Each row is a point. A path goes straight from each point to the next, and from the last back to the first. The post is the endless flat space through its rows: a point in 2 columns, a line in 3, a plane in 4, and so on, so that a path can go around it. How many times does the path go around the post? Going back the other way cancels.

Post (2 x 3)
[[ -0.1   1.5 -10.0]
 [ -8.1  -5.8  19.3]]
Path (26 x 3)
[[ -2.6   2.7  26.6]
 [ 15.1   5.4  -7.3]
 [ -1.4  -9.6  17.8]
 [  0.1  -1.1  32.6]
 [ -9.1  10.4   3.4]
 [ -4.5   4.1  10.9]
 [  1.9  -4.5  10.5]
 [ -4.2 -28.3  10.8]
 [ -7.2   2.0 -14.2]
 [-14.9   5.4 -21.9]
 [-14.6 -18.7  14.9]
 [  5.6  -5.6 -11.0]
 [ -0.8   1.2  16.1]
 [ -8.3   9.1  -3.0]
 [-21.0  -6.4  -4.2]
 [-23.4   2.1   8.1]
 [ -9.6  11.6  -2.5]
 [-30.6 -13.4  31.4]
 [  8.6 -18.1 -21.8]
 [  2.1  -4.9   4.7]
 [-17.4 -23.7  17.8]
 [ -9.1   3.0 -16.1]
 [ -6.8  20.0  12.3]
 [  2.1   0.5  20.6]
 [ -2.8  -9.4  10.5]
 [ 24.0   2.1  10.3]]
Times around: 0

Post (7 x 8)
[[ -1.5   3.2  17.3  16.6  -1.3   2.5  -2.4   0.7]
 [ -2.1   1.2   3.3  19.5  19.9   5.1  -4.5   6.3]
 [  5.7  -0.4 -24.7  17.5 -12.4   6.0 -11.3  -3.6]
 [  9.7  16.2 -16.5  -2.9 -17.4  -4.8  -4.0 -17.1]
 [-14.7  -1.4  15.0  -1.1  16.8  -2.3 -17.9   3.4]
 [ -5.8   2.0  13.4   8.4   1.0 -24.0  10.7   0.5]
 [-10.3   0.4   3.6  -2.4  11.0   8.4  -2.7  11.9]]
Path (24 x 8)
[[ 12.2  16.0  10.0   9.2   5.8   1.6  17.1  -6.4]
 [  9.4   1.9  -0.8   5.4  12.6 -20.8  -8.8  -3.8]
 [  8.6  11.0  11.9  -1.4  -3.7  24.2 -19.2 -15.8]
 [ -7.5   8.4 -13.0   4.4  41.0  20.3  11.5   0.4]
 [-13.0  -3.4  -9.7  17.1  19.2  -7.3 -10.0  12.0]
 [  7.3  25.6  14.9 -15.9  29.9 -13.8   4.6   3.3]
 [  6.3  -0.9 -13.6  -4.6 -13.0   1.4 -12.8  -4.7]
 [ -0.2   1.7  -1.6  -5.0  25.9  -0.1  14.3  12.1]
 [ -2.3   3.2  13.9  18.6   3.3 -26.4 -11.3  -2.3]
 [ -0.7   6.1  20.2  -8.0  -2.2   5.5   0.2   6.0]
 [-15.0   4.9  39.6 -18.4   9.3  -2.8 -17.6  -7.7]
 [-12.3   9.5 -21.7   0.0   3.1   0.8  10.3  -6.1]
 [-12.2  -9.9 -11.8  29.7   9.3 -30.2  13.6  16.7]
 [ 13.0   7.1  26.1  32.9 -41.2  -6.8 -14.8 -10.6]
 [  2.4  -1.3  18.5  -4.0  30.0  -3.7  -6.6  -8.7]
 [-12.7 -13.4 -16.0  -9.1   1.2   1.2 -10.4   5.3]
 [ 17.6  12.1 -10.9  16.2  26.2  -2.5  15.7   7.6]
 [ -5.2  14.8  -5.9  -9.8 -11.1  -6.7  -3.5   5.1]
 [-10.1   5.0 -12.5  31.2  20.4  -0.3 -18.0  -3.7]
 [ -7.0   3.1  34.4  22.6  16.6  -8.1  -0.1 -21.3]
 [ 10.8   6.6  -1.2  -1.6 -19.6   6.9 -14.2 -12.0]
 [ -0.5  11.4  17.4 -15.6 -20.3   4.3  -6.4  14.9]
 [-24.0   6.6   0.0 -19.7  -4.4 -11.6   1.4   8.6]
 [-22.1   9.6   2.8 -12.8   0.3  -4.7  -1.5  -8.7]]
Times around: 0

Post (11 x 12)
[[ 18.4  -0.5   8.0 -19.9   0.3   1.9   3.9 -16.9  -2.1  -9.3  -2.6  -9.4]
 [  1.2   7.6   1.2  -6.0  17.4  13.9   1.6   6.1  -8.2   9.4  16.2 -18.1]
 [ 19.8   4.3  19.9  -7.7   5.5 -15.6  -3.6 -11.3   1.5 -15.6  -9.7  17.0]
 [  8.7   2.4   9.4   9.8 -10.0  -6.8 -18.9 -29.8   7.9 -20.0  12.4  -1.6]
 [ -3.2   3.2 -26.4  17.8  -0.7   7.6  11.1   3.1  16.0   1.2  -1.2  -2.1]
 [ 15.2 -14.8  -5.9  11.9   9.6  12.1  -5.7   2.5   3.3  18.8 -12.1   7.3]
 [ -6.6  -5.7  -7.7  -3.8  11.3   0.7   8.9 -17.1   0.9  -4.7  11.8  -7.8]
 [  2.3  -2.2 -20.3   8.0 -15.6  -3.1 -24.7   3.1   2.3 -10.0   3.4 -23.2]
 [ 12.3  -5.9 -10.8   3.4 -23.2 -10.3 -10.2 -24.7   9.6  -1.4  -6.6  10.3]
 [ -5.4  -8.6  -6.3  -1.5  14.2  22.9  22.7  15.2   3.0  10.8   2.6   7.8]
 [ 14.3 -12.8   4.3  -4.8  22.0   8.7  21.9  22.8   5.4  23.9   8.5   4.3]]
Path (29 x 12)
[[  7.0 -11.3  16.5 -22.7   4.5   7.1  32.0   4.1  10.5  -5.2  15.5  -2.3]
 [  7.8  -1.5   5.5  -8.7   5.8 -16.3  -6.5  -6.1   8.6 -16.5 -20.4  17.0]
 [  9.0   2.4  -8.6  -7.4  13.7  -3.5  -7.6  -0.9  -6.1   3.7 -10.1   0.3]
 [ 22.6 -10.8  -5.7  13.0   9.5  16.2   8.4 -18.8   0.0  -6.1 -14.7   0.4]
 [ 29.7   3.7  15.5  -4.0 -19.4  -3.7 -10.4  -7.6  -8.6  -3.4  -0.5  -5.6]
 [  5.0  15.1  -1.2 -25.4  -1.9   0.0   3.4 -27.6  -4.1  -2.8 -27.1  -8.7]
 [ -9.3 -13.6 -16.1  -6.6   5.6  16.7  22.3  10.6  19.9  10.1   7.7   7.4]
 [ -8.7   0.9 -25.9  -2.2  23.6  20.3  18.7  -7.4  -8.7  19.5   6.5  12.9]
 [ 15.6  -8.3  -3.4  13.6 -19.4 -15.0 -18.3  -1.6   5.7   1.9   3.4  19.7]
 [-10.5  -1.9 -19.1  12.9  13.1  16.4  16.0   4.7  -4.8  21.3  -8.0   8.5]
 [ -2.8 -16.1   8.3 -28.9 -11.8 -15.0 -18.7 -25.9  -5.8 -15.0 -17.0  -2.0]
 [  6.2  15.3  -0.6   1.6 -16.9  26.9  -4.5 -11.2   8.4  33.9  18.9   7.9]
 [  4.7   1.6  -2.5   3.5  20.9   5.2  -7.5 -32.7  -4.6  -4.7 -10.7  14.3]
 [  0.4 -16.4  -8.7 -17.9  16.7   7.4  20.4  -8.2 -25.0  24.6  11.8   4.0]
 [  9.7 -11.7 -10.4  -9.5 -10.5  11.1  10.1   8.5  -9.8   0.0  -0.7  -3.1]
 [ 12.6 -24.8   0.9 -23.7  10.8  17.3  20.0  11.8  -4.9   1.6 -14.3   9.2]
 [  7.7  -2.5   2.1 -15.4  37.3   1.2  38.4  55.8  15.1  -0.5  -6.9   3.4]
 [-13.5  -3.0   4.4   8.2  20.8   8.4  -5.2   0.0   3.9  12.9   9.3  -2.3]
 [ 15.7 -13.0   4.4 -22.3  -1.4 -20.6  11.3 -16.1  -6.5   1.4  -4.5   2.4]
 [ -9.3   8.6  -9.7   6.2   0.8   4.2   9.4   6.0   4.6  27.8  24.6 -14.6]
 [ 17.2  -7.7  18.0 -11.3 -19.1  -4.9 -27.7   1.1  16.4 -12.6  12.0 -21.3]
 [ 22.5   7.0   8.5 -10.7  -5.3  -8.1 -15.4 -25.0  16.1 -19.0  16.9 -15.3]
 [ 26.6  17.6   7.3   2.9   8.2   5.3  -8.2   6.2  -5.8  23.7  -6.7  12.7]
 [ 24.5  -0.5  -4.4  -8.5   3.8  -8.1 -17.4 -24.8  10.4 -24.0  -8.4 -10.6]
 [  2.7  -0.2 -13.3   4.4  -6.3 -13.9  -9.3  -2.8  23.8  -4.5   6.3  -0.2]
 [ 11.3  -0.4  10.4  -4.0  27.4   8.1  -6.7   6.2 -11.1   2.0   5.6  13.7]
 [ 16.4   1.9   1.1   4.6  -2.5  22.9 -17.9  12.4 -14.9   7.2  22.7 -20.3]
 [ 29.4  17.9 -11.1  16.3   4.8   1.6  -0.3 -13.2   6.1  -3.5 -10.1 -12.8]
 [ -0.6 -14.6  -4.4  25.8  15.5  12.9  -3.8  -8.8  -2.9   0.2  -9.0   4.3]]
Times around: 3

Post (17 x 18)
[[ -6.9  -1.8   0.0   3.7 -18.0   0.2   2.5  -7.8   2.2 -19.8  -2.0  -7.5
  -12.6 -11.6  -6.5 -12.5  -5.0   1.0]
 [ -6.6  -3.8 -13.1  -3.3  -3.5 -15.8   0.1 -11.4  -8.8  14.3   3.0  -5.8
   19.4  -9.3 -17.4  18.6 -20.8  17.3]
 [-13.3  -1.5   7.1  -4.9   8.1  -6.6   5.5   6.9  -0.7 -10.9  14.1   4.3
   -5.0  -7.3 -20.2  19.9   2.5  14.0]
 [-10.0  13.6  -8.8 -11.5 -10.7  -3.5   4.0  -2.8   1.8 -22.0  -3.4  18.2
   14.1 -11.4  -8.2   4.6  -0.5  -1.1]
 [ 20.4   9.1   3.4   8.1   2.2  -0.7  -9.4  -6.0  14.6   3.2 -16.4  -5.5
  -16.0   5.7   5.1  -5.3 -15.1 -21.2]
 [-27.3 -19.8   2.8 -14.3  -3.2   4.5  22.3   5.7  11.5  11.9   1.5   5.2
   16.2  -6.3  18.3   2.2  16.8   0.2]
 [ 27.9   6.0   2.8  19.8 -21.5  15.7  -3.2  -5.1   5.5   5.3  -3.4   1.0
  -10.1  17.6  10.1  -7.2   5.9 -21.2]
 [-18.2   1.0 -15.9 -22.9   6.6   3.4 -13.2  -7.1  -2.8 -17.7  17.5 -15.5
    6.2 -11.2   2.7  11.2  -5.9   7.0]
 [  6.9  -5.0 -20.5  -3.5   2.5   6.2  12.6  -1.1  -3.5 -14.0  -0.6   3.5
    1.7 -24.4 -12.6   8.7  -2.9   2.9]
 [ 15.1  19.6   0.3  11.0  -3.7  -0.8  -4.0  -3.5  10.0  -4.2 -20.7 -21.5
    3.2  18.8   0.3 -14.4  12.1  -3.1]
 [  9.9   3.5  -5.9  -5.0  -0.2   2.4 -11.3 -17.0 -15.7 -12.7 -11.6  -9.8
   -5.4 -22.6  -3.1  23.5  -5.5  13.6]
 [ 18.4   9.7  17.1  -1.3  -9.1   7.6  -6.2   4.1  13.8  13.4  -8.4  -2.3
   12.7   1.0  -2.4 -20.0   7.9 -12.7]
 [ -9.1   3.6  -6.7 -20.9   0.1   6.9  10.7  -7.2 -16.8   2.6   2.9   3.5
   -2.8  -2.8 -15.0   6.5  -7.0   4.0]
 [ 34.0   2.0   9.9   1.6 -23.7  -2.1   4.2   9.7  23.6   3.6 -19.4   1.8
    0.7  17.2   4.2 -18.9   0.2   0.1]
 [ 30.2  24.0   8.0   2.0 -23.5   1.5  16.6  -1.0  13.4   8.3  -9.4  -6.7
   -2.5   1.3   6.8 -10.3   1.2  -7.9]
 [  6.4  -2.9   0.6 -11.6   8.1   5.4   1.4 -11.8  13.1  24.3   3.5   7.9
    5.7  -4.8  26.1 -26.8  11.8  10.4]
 [-13.9  -5.5  -4.9  -0.4  12.1   5.7   2.4   3.7 -18.2  -5.9   4.0   3.4
   15.0 -16.3  -0.8  18.2 -27.9  13.7]]
Path (30 x 18)
[[ -4.7 -21.7  -3.2  11.1   5.9  -4.7 -15.9 -15.8  22.5   3.8  -8.7  -6.7
  -21.4  21.7   0.3  -3.1  -5.7   0.8]
 [-17.5  17.5  -5.6 -11.2 -24.8   3.3   6.9  -1.2  16.4 -20.2  18.3   8.1
   -4.5  -0.6   5.2 -15.1  -3.6 -10.3]
 [  4.3   4.3   9.7   4.0 -13.6   1.6  -6.2   6.2  13.5   4.3  14.1  12.3
  -27.3  -4.1  -3.2 -19.6 -10.0 -23.7]
 [  1.0  -2.8   9.8  -6.1 -21.6   0.6  -3.9  -6.0   1.8  14.0  -0.8 -19.7
   24.5 -10.7  16.4   4.4  20.4   3.5]
 [ 19.0  -8.8  27.8  13.7 -15.7 -17.0 -26.8  -3.1   3.4  17.6   6.2   2.9
    2.8   6.9 -10.7  10.5 -42.9  10.4]
 [ 33.0  -6.7   1.0   2.1 -21.0 -15.1  12.0   1.2  29.4 -19.4 -13.3   1.2
   -7.1  -8.9 -26.8   2.9  21.6  19.7]
 [ 10.0   9.1  -1.1  12.4  -9.7   8.9 -10.9 -29.7   5.2   5.6 -20.4  -7.3
  -11.1  -7.6  11.8  -5.3  -7.9  -6.8]
 [  5.5 -29.0   3.0  13.6  -3.4   7.2  13.7  20.1  12.8   9.5  -4.1   5.6
   -7.6  -9.1   0.6  -4.1 -11.1  -0.8]
 [  1.2  -7.5  -7.3  -0.2  -0.9   9.1   3.8   2.8  23.4  -2.1  -5.8 -22.2
    3.8 -19.3  28.0 -28.7  24.8  -9.4]
 [-12.2  -3.2  17.2 -20.2  25.0  16.4  10.8  30.5   7.8  -6.4  10.9  -0.5
   -5.3 -32.3 -11.8  15.4  -3.3 -10.9]
 [-24.2  -6.0   1.6  16.9 -21.9   0.5  14.0 -10.1 -12.2  12.8 -15.8 -15.0
   18.3  21.9  15.9   9.8 -15.1  21.9]
 [  6.1  -2.1  -0.6   4.0   9.0   0.9   7.1 -28.1  -1.8   0.4   6.6  17.1
   -2.5 -23.8 -35.3 -17.1  15.6  -7.5]
 [ 16.0   4.0 -22.0 -17.4  -4.3   1.8  -4.0 -16.0 -12.6  -0.1   7.8  -5.3
   17.1  -4.2   4.4 -19.1 -24.1  10.5]
 [-30.7 -22.2  -8.3 -19.9   1.5  -3.8   8.9  16.5   4.2  -7.0   4.7  -0.4
   -7.5  19.0  21.1   9.2   6.3 -10.3]
 [-10.3  -3.2  -7.4   2.1  29.7   5.2 -19.3  14.4  -8.2 -17.2 -13.7 -13.1
    2.9  -6.0 -15.9   5.6 -10.9  12.1]
 [  3.8  19.9   7.1 -28.8   2.3   4.6  -5.4  -5.3   4.9   4.1   0.1   9.7
    3.3 -18.6 -14.6  26.0 -28.9   3.9]
 [ 18.3  -5.7  -3.7 -16.8 -10.4   3.8   4.4 -12.7  24.1 -17.9  -1.2  -3.5
  -24.8  -9.0  17.0 -13.7 -12.0   7.0]
 [-15.5  -8.3  12.8  -5.2 -20.8 -14.1  20.8   0.2  10.1  -4.1   3.3   1.7
    2.4  11.2  -2.0  -2.8  -9.4  -4.7]
 [ -9.5 -13.0   9.3   2.1  21.7  -3.0   1.0   6.7 -11.8  -6.9  22.7  25.4
    1.7  -8.4 -11.6   1.9 -16.5  -0.3]
 [ 25.1   3.8 -10.9 -10.8 -19.5  13.6  12.9  -8.4 -13.0  -6.8  -4.2  28.5
    1.2  -0.9 -16.0  23.9   1.2  -9.4]
 [ 14.5  19.5   4.8  -9.4 -15.5   0.4   8.5  -3.7  25.1   0.5  -8.8  -4.1
   13.4  -0.9  18.7  -8.5  18.6   2.9]
 [ 16.0  -2.9 -10.3 -22.7 -29.6   1.3  15.4   9.3  19.9  42.5  -9.5  -1.6
   50.8  14.3  26.8 -13.9  -8.3  26.7]
 [ -9.1  -9.8 -13.3   8.1  24.9  12.2 -21.2  -9.8 -19.5  14.2 -15.6  -4.6
   -8.4  24.6  11.4   9.3  -8.0   6.3]
 [  1.3  16.1 -11.7  -4.0 -17.0   0.4  30.0   6.7  26.1 -20.1  -1.1  -7.8
    2.2  -7.5  -4.2 -11.6   4.8   5.7]
 [  9.7   1.0 -11.0 -18.5   2.0  -2.1   4.0 -11.1   2.3 -11.6 -17.8  25.5
   28.7 -13.9 -16.1  17.8 -26.9  16.7]
 [  5.9  10.7  20.1  18.6  -4.2  -5.5   9.5   5.4  -6.4 -11.8 -12.3  18.3
   10.8  -1.5 -12.1  14.4  10.0   0.7]
 [  8.5  -7.7  -1.4   5.3  -9.4 -12.4   5.6  -3.1   6.5  -6.4   6.6  -1.7
   -0.7 -19.0  24.0 -21.0   2.9  16.5]
 [  5.9   0.9 -16.8  14.0   0.3 -12.6  19.3   4.3  12.9 -25.2 -16.9  -5.6
  -24.0 -14.4  20.6  -5.6  29.8   0.8]
 [  3.7   9.7 -16.2 -15.9  15.8  -0.7  14.6  -2.0   4.0  -2.1  29.5  -5.0
  -16.1  11.6  -8.5 -14.5   9.7   8.0]
 [  5.7 -14.9   5.1  10.0  -7.9  -2.4  23.0  23.1  27.6 -17.6  -2.8 -12.1
   32.0  18.3 -13.9  -4.8  11.9  14.0]]
Times around: 0
